Each point is reached from the start by the listed moves, each made 0, 1 or 2 times, or once backwards (-1), plus a little noise. Is the number of moves made odd or even? Then give how often each move was made.

Moves:
(1): 13	-6	25	-51
(2): 0	26	-29	-28
Start: 30	5	30	-9
Points:
16	65	-52	-13 -> odd (-1, 2)
31	31	1	-39 -> odd (0, 1)
33	3	29	-10 -> even (0, 0)

Moves:
(1): 33	3	8	0	3	2	9	8	-2
(2): -5	22	0	8	-9	13	35	30	16
(3): 17	20	25	8	-9	15	-9	-14	-8
(4): 8	-11	11	23	-13	12	-4	40	12
(5): -1	12	13	2	20	3	-4	6	-9
(6): -1	-3	-18	10	4	17	-11	-4	-15
(7): -8	-16	-3	0	8	15	20	-14	4
(8): 1	-10	-5	-29	-9	9	6	20	-8
Start: 1	2	13	-10	6	21	-23	7	12
Points:
26	-40	-23	13	-12	33	-18	60	25 -> odd (1, 0, -1, 1, -1, 1, 0, 0)
6	-61	-28	-2	39	95	8	60	-9 -> odd (1, 0, -1, 1, 1, 2, 2, 1)
32	-14	22	51	-15	40	-85	-28	4 -> even (0, -1, 1, 1, -1, 1, 0, -1)
-2	-47	63	-4	-31	51	-47	44	26 -> even (-1, -1, 1, 2, 0, -1, 1, 1)
54	-8	28	58	-14	70	-25	-2	22 -> odd (1, 0, 1, 1, -1, 1, 1, -1)
-17	2	53	57	52	61	-87	-32	-19 -> odd (-1, -1, 1, 1, 2, 1, 1, -1)

Moves:
(1): 6	-4	-5	-6	2	2	1	18	4	9	11	-7	-2	4	-11
(2): 5	5	-14	-5	4	8	3	-7	-6	-11	3	-1	-7	0	-8
(3): 0	-6	21	-5	10	2	-2	3	8	0	1	-3	-6	6	10
(4): -7	7	5	5	11	0	7	-4	9	0	-8	-9	-1	-10	0
(5): 1	-3	-1	27	3	-8	6	1	-19	-19	-10	-2	-11	5	-8
(6): -5	13	-12	3	1	1	1	12	-6	6	11	-7	2	-5	18
(7): 2	-9	-15	-17	0	10	-1	12	-19	14	-6	-7	5	-4	-16
(8): 1	1	2	-2	7	3	-10	3	8	1	-4	-4	13	4	-1
(9): 9	-5	1	3	8	-2	13	2	1	-2	-4	14	-3	-4	3
(10): -13	12	13	-11	-8	-6	-7	2	2	-4	-7	2	-13	-3	-6
(11): 3	0	0	-11	8	-17	-6	0	5	6	-1	-4	3	-1	-1
(12): -5	1	1	12	-2	5	8	-4	-11	1	2	9	3	-4	-20
Start: 6	-3	-1	0	3	-4	-7	10	3	2	7	-9	6	3	12
Points:
39	10	-45	-58	37	24	-17	56	44	23	43	-30	24	9	19 -> even (2, 2, 0, 0, -1, 1, 0, 2, 1, 0, 0, -1)
36	-15	-60	-35	-6	12	-14	-5	-4	13	43	-8	29	13	-57 -> odd (1, 2, -1, -1, -1, -1, 0, 0, -1, -1, 1, 1)
7	2	-11	-88	21	-16	-8	26	-32	11	-12	-14	-38	-17	-36 -> odd (0, 2, 1, 0, 0, 0, 2, -1, 1, 2, 2, 0)
-27	3	-7	29	27	26	21	57	-49	30	-8	-43	10	-27	10 -> odd (0, -1, 1, 2, 1, 2, 2, 0, 0, 0, -1, 1)
19	23	-95	-91	-2	-5	-6	42	-51	45	33	-10	3	-32	-6 -> even (0, 2, -1, -1, -1, 2, 2, -1, 1, 1, 2, 0)
9	-24	31	-45	44	-7	14	68	2	12	-41	-29	-43	-13	-43 -> even (2, 0, 1, 2, 1, -1, 2, 0, 2, 2, 0, -1)
